Rows are points. Any point is a mix of the corners, with weights that add up to 1. It lies inside the corners' shape when no weight is negative. Say inside or outside, and name the corners with a negative weight.

Corners:
(1): -0.08,+0.19,-0.03
(2): +0.01,+0.37,+0.44
(3): -0.35,-1.23,-0.86
(4): +0.25,+0.34,+0.21
Points:
-0.04,+0.14,+0.19 -> inside
-0.01,+0.04,-0.09 -> outside (2)
-0.10,-0.06,-0.15 -> inside
+0.16,+0.23,+0.13 -> inside
-0.16,-0.58,-0.30 -> outside (1)
-0.27,-0.89,-0.64 -> inside
-0.14,-0.39,-0.27 -> inside
-0.14,-0.59,-0.42 -> inside

Corners:
(1): +0.49,-0.22,+0.26,-0.39
(2): -1.48,-0.11,-0.05,-0.45
(3): +0.78,+0.09,+0.26,-0.11
(4): +0.44,+0.13,-0.28,-0.31
(5): +0.51,-0.01,+0.12,+1.05
Points:
-0.49,-0.12,+0.19,-0.64 -> outside (4, 5)
+0.34,-0.04,+0.18,-0.15 -> inside
+0.88,-0.21,+0.37,-0.06 -> outside (2, 4)
+0.72,+0.04,+0.03,+0.17 -> outside (2)
-0.65,-0.18,+0.13,+0.05 -> outside (3, 4)
-0.16,-0.22,+0.20,-0.11 -> outside (3, 4)
-0.40,+0.01,-0.06,-0.06 -> outside (1)
+0.39,-0.05,+0.27,-0.01 -> outside (4)

Corners:
(1): -0.21,-0.26,+0.43,-0.41,+0.55,-0.68,-0.18,+0.68
(2): -0.15,-0.26,+0.45,+0.06,-0.12,-0.01,+0.27,+0.05
(3): -0.37,+0.42,+0.20,-0.85,-0.21,-0.58,+0.19,+0.58
(4): -0.81,+0.55,+0.16,+0.20,+0.59,+0.44,-1.15,-0.71
(5): -0.06,+0.98,+0.01,-0.23,-0.23,-0.07,-0.74,-0.57
(6): -0.59,+0.52,-0.57,-0.03,+0.21,-0.13,+1.07,+0.05
(7): +0.45,-0.43,+0.20,+0.61,-0.51,+0.22,-0.82,-0.13
(8): +0.51,-0.89,-0.40,+0.10,+0.17,+0.56,+0.60,+0.15
(9): +0.09,-0.53,+0.15,-0.17,+0.51,+0.27,+0.53,+1.01
Points:
-0.08,-0.05,-0.13,+0.00,+0.04,+0.07,+0.27,+0.08 -> inside
-0.06,+0.04,-0.07,-0.09,-0.15,-0.02,+0.49,+0.19 -> outside (1, 4)
+0.06,-0.22,+0.00,-0.07,+0.08,+0.13,+0.44,+0.52 -> outside (1, 4)
-0.36,+0.56,+0.16,-0.12,-0.11,-0.23,-0.73,-0.20 -> outside (2, 8, 9)
-0.31,+0.30,+0.12,+0.40,+0.05,+0.32,-0.45,-0.44 -> outside (1, 3, 8)
-0.20,+0.16,+0.05,-0.04,+0.03,+0.15,-0.09,+0.00 -> outside (1)

Corners:
(1): -0.52,+0.46,+0.12,-0.37,-0.30,+0.21,+0.61,-0.67,+0.16,+0.10,+0.05
(2): -0.35,-0.64,-0.30,-0.14,-0.37,-0.09,+0.01,+0.16,+0.08,+0.15,-0.55
(3): +0.69,-0.48,-0.33,-0.13,-0.29,-0.33,+0.19,+0.21,+0.26,-0.25,-0.16
(4): -0.53,-0.39,-0.99,-0.32,-0.65,+0.20,+0.21,-0.96,+0.24,-1.69,-0.46
(5): -0.08,-0.55,+0.34,-0.04,+1.47,+0.73,+0.45,-0.11,+0.03,-0.34,+0.22
(6): +1.21,+0.07,-1.03,+0.10,+1.90,-0.66,+0.01,+0.36,-0.26,+0.40,-0.10
(7): +0.36,+0.38,-0.26,-0.08,+0.15,-0.39,-0.07,+0.16,-0.78,+0.17,+0.38
(8): -0.25,+0.06,+0.23,-0.86,-0.42,+0.51,-0.15,-0.54,+0.09,+0.24,+0.08
(9): +0.08,+0.41,+0.10,+0.00,-0.01,-0.29,+0.13,+0.33,+0.11,-0.11,-0.42
(10): -0.12,-0.46,+0.44,-0.27,-0.13,-0.26,-0.21,+0.00,+0.49,+0.32,-0.14
(11): -0.41,+0.02,-0.41,-0.51,-0.33,-0.14,+0.14,+0.15,+0.39,+0.16,-0.02
(12): -0.39,-0.23,+0.13,-1.12,-0.45,-0.21,+0.17,-0.26,+0.21,-0.13,-0.31
Points:
+0.06,+0.03,+0.02,-0.30,+0.16,-0.13,+0.15,+0.10,+0.10,+0.17,-0.13 -> outside (4)
-0.09,-0.02,-0.25,-0.29,-0.02,-0.17,+0.10,+0.09,+0.18,+0.05,-0.15 -> inside
-0.23,-0.26,-0.21,-0.42,-0.37,-0.08,+0.06,-0.08,+0.15,-0.23,-0.19 -> outside (1, 6)
-0.14,-0.01,-0.19,-0.40,-0.31,-0.14,+0.15,-0.15,+0.16,+0.03,-0.16 -> outside (5)

Corners:
(1): -0.07,-0.36,+0.35,+0.14,-0.06,+1.09,+0.20,-0.42,-0.60,+0.46,+0.03,-0.48,-0.10,-0.17
(2): -0.11,+0.20,+0.66,-0.04,+0.02,+0.60,-0.22,+0.33,-0.25,+0.49,-0.40,+0.28,+0.03,-0.29
(3): +0.77,+0.14,+0.17,+0.19,-0.15,-0.16,-0.68,-0.63,-0.07,+0.08,+0.84,+0.08,+0.12,-0.42
(4): +0.32,+0.60,+0.05,-0.22,-0.13,+0.36,+0.32,+0.02,-0.45,+0.02,+0.16,+0.54,+0.48,-0.12
(5): -0.14,+0.86,+0.07,+0.18,-0.73,-0.31,+0.28,+0.01,+0.21,+0.21,+0.41,+0.55,-0.26,+0.62
(6): -0.38,-0.26,+0.58,-0.37,-0.14,+0.04,+0.49,-0.07,+0.58,-0.05,+0.55,+0.07,-0.15,+0.12
(7): -0.03,-0.10,-0.14,+0.67,+0.05,-0.58,-0.74,-1.07,+0.44,-0.32,-0.03,-0.47,-0.26,-0.57
(8): +0.14,+0.06,+0.63,-0.42,-0.60,+1.28,+0.53,+0.59,-0.48,+0.35,-0.16,+0.59,+0.28,+0.59
(9): -0.97,-0.65,-0.10,-0.51,-0.08,-1.17,+0.40,-0.68,+0.18,-0.05,-0.05,-1.26,-0.67,+0.14
(10): +0.46,+0.00,+0.47,-0.11,+0.33,-0.36,-0.34,-0.34,+0.55,+0.24,+0.24,+0.21,-0.12,+0.75
(11): -0.78,+0.23,+0.87,-0.80,-0.26,+0.35,+1.03,+0.18,-0.71,+0.40,-0.34,+0.33,+0.73,+0.68
(12): +0.15,-0.18,-0.14,+0.35,-0.73,+1.50,+0.20,+0.60,+0.04,+0.92,-0.06,+0.18,+0.65,-0.15
(13): +0.43,+0.55,+0.85,+0.10,-0.11,+0.41,-0.42,+0.28,+0.44,+0.65,-0.16,-0.55,-0.03,+0.78
(14): +0.24,+0.43,+0.20,-0.14,+0.07,-0.57,-0.88,-1.28,+0.81,-0.49,+0.67,+0.08,-0.56,-0.36
(15): -0.36,+0.14,-0.05,+0.43,-0.36,+0.52,-0.33,-0.28,-0.64,+0.35,+0.69,-0.50,+0.04,+0.00
Points:
+0.16,-0.20,+0.24,+0.14,+0.11,-0.11,-0.58,-0.68,+0.56,+0.07,+0.45,-0.36,-0.34,-0.26 -> outside (4, 5, 8, 11)
-0.01,+0.16,+0.25,+0.05,-0.30,+0.35,+0.07,-0.20,-0.10,+0.27,+0.22,+0.03,-0.06,+0.13 -> inside
-0.11,+0.05,+0.29,+0.06,-0.12,+0.01,-0.12,-0.30,+0.11,+0.16,+0.00,-0.21,-0.03,+0.03 -> inside
-0.16,+0.07,+0.14,+0.15,-0.21,+0.06,-0.12,-0.33,-0.01,+0.13,+0.27,-0.20,-0.07,-0.01 -> inside
+0.22,+0.58,+0.23,+0.00,-0.25,-0.20,-0.27,-0.13,+0.10,+0.29,+0.28,+0.09,+0.03,+0.27 -> outside (1, 6, 7, 8)
+0.15,+0.17,-0.12,+0.29,-0.30,+0.20,-0.35,-0.48,-0.13,+0.05,+0.29,-0.03,-0.14,-0.38 -> outside (6, 10, 11, 13)
+0.21,+0.26,+0.34,+0.07,-0.25,+0.55,-0.06,+0.03,-0.08,+0.40,-0.06,+0.26,+0.21,+0.12 -> outside (6, 9, 15)
-0.08,-0.02,+0.29,+0.00,-0.23,+0.46,+0.13,+0.00,-0.18,+0.36,+0.03,-0.08,+0.10,+0.13 -> outside (14)

Corners:
(1): +0.29,+0.64,+0.29,-0.59,-0.88,-0.38,+0.13,+0.35,+0.12,+0.16,+0.34,-0.53,-1.09,+0.65,+0.35,-0.07,-0.16,+0.21,-0.03,+0.32
(2): -0.21,-0.73,-0.52,+0.82,+0.76,+0.03,-0.22,+0.14,+0.45,-0.23,-0.19,-0.26,+0.28,+0.99,+0.15,+0.02,+0.44,-0.10,-0.33,+0.63
(3): -0.19,-0.61,+0.23,+1.23,+0.25,-0.11,-0.18,-0.41,+0.00,+0.15,-0.05,-0.13,-0.11,-0.49,+0.40,-0.29,+0.11,+0.68,+0.36,-0.32
(4): -0.03,-0.53,-0.35,+0.51,-0.40,-0.49,-0.37,+0.24,-1.09,+0.18,-0.28,-0.59,+0.00,-0.61,+0.39,-0.13,-0.35,+0.56,+0.18,+0.24
(5): +0.15,-0.50,+0.21,-0.01,+1.06,+1.19,+0.29,+0.07,-0.03,+0.32,+0.33,-0.34,-2.04,-0.11,+0.22,+0.38,-0.02,+0.59,+0.03,-0.13
(6): +0.33,-0.34,+0.43,-0.07,-0.17,-0.65,+0.27,-0.19,-0.21,+0.33,-0.90,-0.04,-0.02,-0.30,-1.22,-2.09,-0.09,+0.64,+0.47,-0.02
(7): -0.15,-0.43,-0.17,+1.19,+0.76,-0.28,+0.05,-0.11,-0.29,+0.30,+0.08,-0.17,-0.93,-0.41,+0.06,-0.79,-0.19,+0.00,-0.69,-0.11
(8): -0.47,+0.13,+0.49,+0.12,+0.87,+0.67,+0.35,+0.08,+0.27,+0.04,-0.02,+0.03,+0.44,-0.49,+0.50,-0.05,-1.51,+0.44,+0.53,+0.45
(9): +0.02,+0.09,+0.34,-0.33,-0.08,+0.29,-0.04,-0.18,-0.13,-0.41,-0.35,-0.48,+0.06,-0.31,-0.03,+0.16,-0.31,+0.06,+0.47,-0.50
(10): -0.10,-0.20,+0.23,+0.14,-0.28,+0.06,-0.07,-0.60,+0.26,-0.16,+0.12,-0.42,-0.77,-0.71,+0.57,+0.36,-0.28,+0.11,+0.20,+0.28
(11): +0.17,+0.25,+0.16,+0.19,-0.25,+0.55,-0.28,+0.16,+0.40,+0.20,-1.21,+0.37,+0.12,-0.71,-0.71,-0.38,-0.43,+0.38,+0.04,+0.09
(12): +0.00,-0.54,+0.21,+0.96,-0.24,-0.26,+0.59,-0.01,-0.23,+0.29,-0.61,-0.44,-0.65,-0.26,+0.27,-0.33,-0.07,+0.45,+0.38,-0.24
(13): -0.03,+0.02,+0.58,-0.25,-0.42,-0.47,-0.01,+0.50,+0.15,-0.27,-0.04,+0.22,+0.41,+0.15,-0.04,+0.13,+0.09,+0.34,+0.13,+0.43
(14): -0.09,-0.30,+0.04,+0.88,-0.41,+0.56,+0.37,+0.25,-0.60,+0.19,-0.14,-0.18,-0.32,-0.34,-0.39,-0.48,-0.11,-0.19,+0.08,+0.15
(15): -2.22,-0.27,+0.53,-0.52,-0.54,-0.28,-0.26,+0.18,+0.07,+0.13,+0.91,-0.30,+0.17,-0.04,+0.38,+0.34,+0.45,+0.16,-0.46,+0.14
(16): +0.03,-0.27,+0.30,+0.31,-0.52,-0.36,+0.14,+0.16,+0.36,+0.33,+0.35,-0.53,-0.08,+0.27,-0.58,+0.06,+0.41,-0.27,+0.23,-0.01
(17): -0.49,-0.38,+0.05,-0.51,-0.57,+0.47,+0.02,+0.30,+0.15,+0.12,+0.48,-0.18,-0.37,-0.32,+0.53,+0.18,-0.04,+0.38,-0.36,-0.28
(18): -0.36,+0.22,-0.72,-0.25,-0.04,-0.10,+0.49,-0.34,-0.20,+0.23,+0.32,-0.18,-0.02,-0.17,+0.08,+0.23,+0.37,-0.42,-0.02,+0.31
(19): -0.01,-0.39,-0.19,-0.22,+0.61,+0.36,+0.10,-0.22,+0.13,+0.03,-0.35,+0.26,+0.46,+0.69,-0.43,+0.14,-0.45,+0.31,+0.19,-0.08
(20): +0.01,+0.11,+0.56,-0.55,-0.47,-0.38,+0.36,-0.47,-0.33,+0.16,+0.15,-0.90,-0.07,-0.40,+0.27,+0.19,+0.05,+0.29,-0.32,-0.03
(21): -0.06,-0.36,+0.20,+0.00,+0.83,+1.52,+0.19,-0.05,+1.09,+0.05,+0.05,+0.44,+0.15,+1.09,+0.16,+0.41,+0.40,-1.78,+0.29,+0.35
Points:
-0.23,-0.33,+0.08,+0.10,+0.10,+0.04,+0.04,-0.07,+0.04,+0.05,-0.06,-0.17,+0.02,-0.13,+0.09,-0.02,-0.04,+0.20,+0.04,+0.07 -> outside (1, 14)
-0.12,-0.27,+0.13,+0.03,-0.10,+0.08,-0.02,+0.10,-0.06,+0.05,-0.11,-0.26,-0.36,+0.01,+0.07,-0.11,-0.05,+0.23,-0.07,+0.09 -> outside (3, 8, 16, 18)
-0.26,-0.26,+0.17,+0.07,-0.02,+0.05,+0.15,-0.05,+0.01,+0.10,+0.12,-0.28,-0.22,+0.00,+0.14,-0.06,+0.03,+0.03,+0.06,+0.07 -> outside (11)
-0.26,-0.17,+0.10,-0.02,-0.09,+0.03,+0.00,-0.09,-0.12,+0.00,-0.07,-0.26,-0.15,-0.45,-0.05,-0.01,-0.18,+0.32,+0.02,+0.09 -> outside (1, 3, 12, 21)
+0.10,-0.18,+0.09,+0.19,+0.06,+0.14,+0.13,-0.08,+0.00,+0.09,-0.22,-0.18,-0.23,-0.17,-0.05,-0.17,-0.19,+0.19,+0.18,+0.07 -> outside (15)
-0.37,-0.24,+0.16,+0.58,-0.11,-0.24,+0.01,+0.06,-0.09,+0.00,-0.03,-0.25,+0.11,-0.45,+0.29,+0.01,-0.17,+0.31,-0.03,+0.14 -> outside (1, 5, 6, 19, 21)
